Each point is reached from the start by the listed moves, each made once or not at all, plus a little noise. Say if it took an odd or an even number of moves. Then give how often each move was made.

Moves:
(1): [ 5 36 28 34]
(2): [16 -1 20  1]
(3): [-22  13  48  40]
Start: [-10   8 -10  -4]
Points:
[-29  60  68  71] => even (1, 0, 1)
[-10  55  86  71] => odd (1, 1, 1)
[-3 46 20 28] => odd (1, 0, 0)
[-10   8  -8  -3] => even (0, 0, 0)

Moves:
(1): [ 19  17  -8 -25  -1   0  13  11 -17   3 -30]
(2): [ 24 -23 -12  11  13   7   3  13 -21 -42 -12]
(3): [  1  17  32 -10  -3   6  -3 -12  21  17 -12]
(4): [ 13 -25  30  -5  -3  -8  11 -15  32  -4  38]
(5): [ -4  15  12  -9  28  26  18 -16  36  32  21]
(6): [ 26   2   3   8  12  -9  -7  18 -10 -15   0]
(7): [-10 -21  -3  23 -15  19   5   0 -13   3  37]
(8): [-9 -4  0 -2  8 25 15 21 37 26 24]
Start: [  0 -19   9  -5  25   8   9   4  14  20   2]
Points:
[  2 -32  81 -11  31  49  42 -37  89  67  87] => even (0, 0, 1, 1, 1, 0, 1, 0)
[ -9 -51  47   2  41  70  57  -3 105  74 121] => even (0, 0, 0, 1, 1, 0, 1, 1)
[ 57 -48  43   2  73  24  34   2  48 -12  47] => even (0, 1, 0, 1, 1, 1, 0, 0)
[ 28 -13  44 -43  46  25  50 -19  66  51  26] => odd (1, 0, 0, 1, 1, 0, 0, 0)
[ 42 -73  18  -2  17  27  41  13  -7 -20  38] => even (1, 1, 0, 1, 0, 0, 1, 0)
[  7  -3  28 -16   3  32  21   5   3  45  -5] => odd (1, 0, 1, 0, 0, 0, 1, 0)

Moves:
(1): [ -4  15 -25   1  33 -32 -28 -25  58  20  -9 -16]
(2): [-23 -27 -22   0  -3   1   9  -8   8 -35  -2   9]
(3): [ -6  -9  33  12  23  -9 -22 -18 -10   3  17  -8]
(4): [  1  33  12  11 -24   8 -17   4  12  -7  11  -9]
(5): [  1  11   9  15  -9  11 -16  13  -2  -1 -39 -12]
(6): [ -9 -18  -7  -8   6  28  -1 -18  12  10  14 -14]
(7): [  3 -18  -3  21  -6  -7  14  42   1 -11   6   5]
(8): [ 11  -4  11  -7 -18  -8   3  11  21 -20  -1   0]
(9): [ 17   3 -19   4 -12 -43  -4  21  -8  -3  -2 -40]
(10): [-18  -4  34  28  -6   5   4 -27  -3  31 -22  11]
(11): [-15  -5  11 -19 -10  -7   0   8  15   7  15 -13]
Start: [-19 -18  -7   3  10   1 -16 -29 -25  -7 -11 -26]
Points:
[-44   7 -14 -17   8  -4 -59 -58  70  17  17 -80] => even (1, 0, 0, 1, 0, 1, 0, 0, 0, 0, 1)
[ -52   -9  -49    9   -8  -35  -73  -34   66  -17  -21 -121] => odd (1, 1, 0, 1, 1, 1, 0, 0, 1, 0, 1)
[  8   7 -32  17   4 -70 -64  -9  43 -10 -59 -95] => even (1, 0, 0, 0, 1, 0, 0, 1, 1, 0, 0)
[-55 -28 -20  17 -29  -4 -52   4  99 -48 -14 -80] => even (1, 1, 0, 1, 1, 1, 1, 1, 0, 0, 1)
[  5   1 -38   1  16 -79 -46 -24  40  -8 -25 -80] => odd (1, 0, 0, 0, 0, 0, 0, 1, 1, 0, 0)
[-29   2  22  61 -14 -30 -39 -20  64   5 -23 -38] => odd (1, 0, 0, 1, 0, 0, 1, 1, 0, 1, 0)

Moves:
(1): [ 17   9  -3   0 -10  -5 -15   5 -15  15 -16  10  -3  -9  14   8   9  12]
(2): [  1  -1 -22 -20   2   9   6  19  -5   8   8  -7  20   7  15  14  14   1]
(3): [ 15   9   8   3  15 -13  -4  -2  19 -17  12 -13 -17  13   6   4  -5  -4]
(4): [ 24   4   1  28   2 -10  -5  20   0  22   8  -9   7 -17  -8  21  -5 -24]
(5): [ -5  15 -17  12 -21 -38  -4  -2 -21 -23   4  12 -13 -31 -19   6  23  -5]
(6): [ -2  -6  -1   4  11  -1  11 -26  15 -15   2  10  -9   6 -19  -1   2  13]
(7): [  0  -7  17  12 -13  14  11 -14  -5  12  20 -20   5  -8  16   4   8  16]
(8): [ 22  16  -2  21  -9  -1 -26   6  18 -10  16  -3   2   5   3   2  13 -14]
(9): [ 11 -14 -23 -26   1  -8  10   8  -6  -2  -4  -4  -5 -13  12 -13 -14   2]
(10): [ -2  -9 -21   8  25 -32 -11  18  -1  21  18 -19   7  11  11 -12 -34  -2]
(11): [ -2  23   6   1 -10   0  -6   3  -3  16   5   2  -1   2   5  11 -33  -1]
(12): [ 14   4 -20   7   4 -13  -2 -11   4 -19 -12  -5  -2  10 -12  10  -7  -6]
(13): [  7  24 -20   4  18  -3   1   8 -12  -2  -1  -7   1   1  12  -5   1   1]
(14): [ -7 -14   7  17 -15   7 -10   5  13  25   6  -1  -7  -8  25  10  -1 -17]
(15): [-16  -5 -18   6   6 -13  -3   3 -19  -6 -14  31  25  -5  10   1 -21   3]
(16): [-15  -8   3  -3   0 -18  45  -5  17   1   2  -6   1  13   0  -9   4  14]
(17): [ -6   0  -1   5 -13 -51   3 -15   1  16  15  -6  10 -26   9  -4 -20 -24]
(18): [ -4 -13   8   4 -17  16  -1  -3 -15  11  19   8  10   6   3   3  17 -15]
Start: [ 21  12  16  -3   6  -2   8   3   2  17  -6 -36  10  -1   9  15 -10  12]
Points:
[ 51 -25 -58  -5  24 -58  49  50  -5  58  34 -79  46  16  30  28 -35 -18] => odd (0, 1, 0, 1, 0, 0, 0, 0, 1, 1, 0, 1, 0, 0, 0, 1, 0, 1)
[ 71  21  34  30 -52   7 -33  10   8  68  52 -57  -4 -14  94  43 -18  -9] => even (1, 0, 1, 0, 0, 0, 1, 1, 1, 0, 1, 0, 0, 1, 0, 0, 0, 1)
[ 69  50  23  97 -32 -75  12  -5  41  71  83 -98  20 -11  70  60 -38 -60] => odd (0, 0, 1, 1, 0, 0, 1, 1, 0, 0, 1, 1, 1, 1, 0, 1, 1, 1)
[  43   36  -10   39  -26 -121   10    4  -32   34   41  -43   20  -87
   40   45  -77  -25] => even (0, 0, 1, 1, 1, 0, 1, 0, 1, 0, 1, 0, 0, 0, 1, 0, 1, 0)
[  73   46  -63   42  -27 -117  -25  -19    0    2    3  -31  -15  -66
   35   27   -5  -27] => odd (1, 0, 0, 0, 1, 1, 0, 1, 1, 0, 0, 1, 1, 1, 0, 0, 1, 0)
[  23   -9  -42   43   28 -120   22    1   32   40   64  -46   29    2
   82   -9  -67  -30] => odd (0, 0, 1, 0, 0, 1, 0, 1, 1, 1, 0, 0, 1, 1, 1, 1, 1, 1)
[112  47  -6  77 -30 -72 -25 -13  17  68  64 -75   1 -38  77  63 -46 -49] => odd (1, 0, 1, 1, 0, 1, 1, 1, 1, 0, 1, 1, 1, 1, 0, 0, 1, 1)

Moves:
(1): [-21  -5  -2   4   9 -18  -6  14  -9   3   9   9 -16 -10  -1   7   2   1
  15 -15  -8 -11   1  -5  10 -29]
(2): [ -9  -9  -5   3  11  -2 -14   6 -13 -21  22   7  -1   2  10   1   0 -15
  10 -10 -18  -5   1   3   0   1]
(3): [ 12  -6   6   4  -8 -10 -10 -13  -7  -4   2   6   4  13  11  10  -9   6
  -4  12  16   7   1  15  17   6]
(4): [ -9  -1  -1   4  -1  22   7   1  14   6  15 -16  13   7  12 -10   4  18
  11  11   4   4  -1   2 -12   4]
(5): [ 15 -12   1   3  -7   0  -9   4  -2  -3  17  -1  -2  -6  -2  -4  -1  13
   5   9  -4   8  -7  -9  -3   1]
(6): [ 16   0 -10   3  -5   5  19 -24 -14  15  -9  18 -10 -18   1  23  -7 -20
   4  19   4   5  -4  18  -1  -9]
(7): [ -7   3 -17   5   0  -5   5  16   4  -5  -3   3  -5  -4  -5  -6 -10   1
  -4 -10  -6  -1  12 -14  -8  -4]
(8): [ 22   2  19   0  12  -5   6   5  17   4  21  -3   5   7 -14 -13 -14  -6
  -5   3  11  -3  -1  -5  -3   4]
(9): [ -2  -7  -2  -2  -5  -5   6   8   0   4   4   6   3  -2  -2  -4   7   6
  -4   4 -12  -8  -2 -15   1 -20]
(10): [ -3  -1 -12   6  17 -22   1  14   8 -13  25  -2 -11   0   1  18  -7 -14
  -5 -10  25   1 -20   4   1   3]
(11): [ -4   4  -7  -1   0 -13   7  -6   4  15  -7  -4   6  23  13  13  -7 -16
  15 -14  33  -7   3  19 -15 -11]
(12): [  9   1  15 -22  15  -3  -3 -17   0  -4   0  10   3   5 -19   6  -6 -15
  10  17 -17  -2   9   0  -2  11]
(13): [-15  12  -2  -1   6  -8   4  23  12  30 -20 -19   8  -6   9  -6  11  -5
  -1 -10   9 -11  15  -1  -4  -6]
(14): [  6  -7  -6   0   3  -4   5   4   7   3   0   4  -8  -4 -11   3   2 -12
   0  -8   2   5   5  -1  12   1]
(15): [ -3  -2   2   4 -12  12   0  -5  -6  16  -2   5   0   7   9  -3  -3   2
   0   2   3 -10  -1  -4   2  -3]
(16): [ 13  -2 -10  20  -6  -7  10   3   3  20   9   1   7  -4 -10   8 -13   3
  -2  11   4  10 -18  -2  15 -12]
(17): [ -2  -3  -6 -16  -4  -5  17   5   1  -1 -10 -14 -11 -14 -20  -8   3  -1
   3  -7 -16   5   5   1  14   9]
(18): [  4  -4  14  -9  21  -5  19 -10  -3   9 -11 -10   0   4 -15 -11   3  -9
  -1  -8  -7   2   8 -18  -3   7]
(19): [  6   5  -6   1   4  -5  12   3   6  10   6   4   0   4   1   0  -2   4
   3  -1  -1   0  -1 -10  -2 -11]
(20): [  3  -7   7   3   4 -19  -2  -6   8 -10  -3 -13 -10  -5  -5  15   1  -2
 -10 -18  -7  -4   2   1  16  18]
(21): [  1  -6   5   9   2   2   1   6   2 -17  -3 -21 -10  15   5  10  15  18
  -4 -14  -3   5   7  13   0  14]
(22): [ -5   6  -2  -1  -3   3  -8   1 -13   4  10  -4   0  -6  -3   1   4 -11
   5  -6  -1  -6   9   2  11 -10]
(23): [  5  -9  -4  12 -14   0  -8   6   7  -8  18  -4  -5  11   0 -28   0  13
   0   2   7   2  -4 -10  -8  10]
(24): [ 16  -5 -17   5  -4  -7  15   5   4  24  11   6   0 -15 -25  -2  -5   5
 -25  -4   6  14  -2   0   0  13]
Start: [  5  -7  -2   0   7 -16   6   9  12  23  -7  18  -7  -8  -5 -14   1  16
  -3  11   8  22 -11  -4  -1  -3]
Points:
[-39 -12 -47  13  22 -57   8  82  -3  62  26  26 -20 -49 -24 -23   9  -4
  -8 -39 -23  -6  24 -33   9 -57] => odd (1, 1, 0, 0, 0, 0, 1, 0, 1, 0, 0, 0, 1, 0, 0, 0, 0, 0, 0, 0, 0, 1, 0, 1)
[ 33 -70  -7   9  12 -28  45   7  17  -1  34 -26 -49 -20 -32 -25  28  24
  10 -10 -40  40   0 -19  17  29] => odd (0, 1, 0, 1, 1, 1, 0, 0, 1, 0, 0, 0, 0, 1, 0, 0, 1, 1, 0, 1, 1, 0, 1, 0)
[ 28 -13   4 -38  54 -89  79  32  61  88 -25 -19  -9 -16 -88 -33 -14 -28
 -28 -35   3   9  38 -33  -3  18] => even (0, 0, 0, 0, 0, 0, 1, 1, 1, 0, 1, 1, 1, 0, 0, 0, 1, 1, 0, 1, 0, 0, 0, 1)
[ 25 -19   2  -4  19 -69  28  19  39  51 -24 -42 -15  -1 -34  20   6   9
   9 -15   8  25   5  18  21  23] => even (0, 0, 0, 0, 1, 0, 0, 0, 0, 0, 1, 1, 1, 0, 0, 1, 1, 0, 0, 1, 1, 0, 0, 0)
[ 78 -34 -34  -1  44 -88 103  27  58 121  35   3  -9 -22 -81   2 -46 -33
  -7  28  62  50  -6 -10  10  -7] => even (0, 0, 1, 1, 1, 1, 1, 1, 1, 1, 1, 1, 1, 1, 0, 1, 1, 1, 0, 0, 0, 0, 0, 1)
[-11 -44 -17  -1  -9 -28  23  41  28  27  31  -8 -33  25 -15 -41   2  54
  44  -3  -9   6  14 -27 -19 -21] => odd (1, 0, 0, 1, 1, 0, 1, 0, 1, 0, 1, 1, 0, 0, 1, 0, 1, 0, 0, 0, 1, 0, 1, 0)
[ 16 -20 -47  15  19 -76  17  27   3  41  64  36  -9  10   0  24 -16 -20
  -8 -19  55  20 -21  14  12 -33] => even (0, 1, 1, 0, 0, 0, 0, 0, 1, 1, 1, 0, 0, 0, 0, 0, 0, 0, 1, 0, 0, 1, 0, 1)
[  34  -58  -54   24    7 -101   40   44    0   24   41   16  -85  -64
  -63   51   -2    8  -29  -38    3   41   -3    7   70  -11] => odd (1, 0, 1, 0, 1, 1, 1, 0, 1, 1, 0, 0, 0, 1, 0, 0, 1, 0, 0, 1, 1, 1, 0, 1)
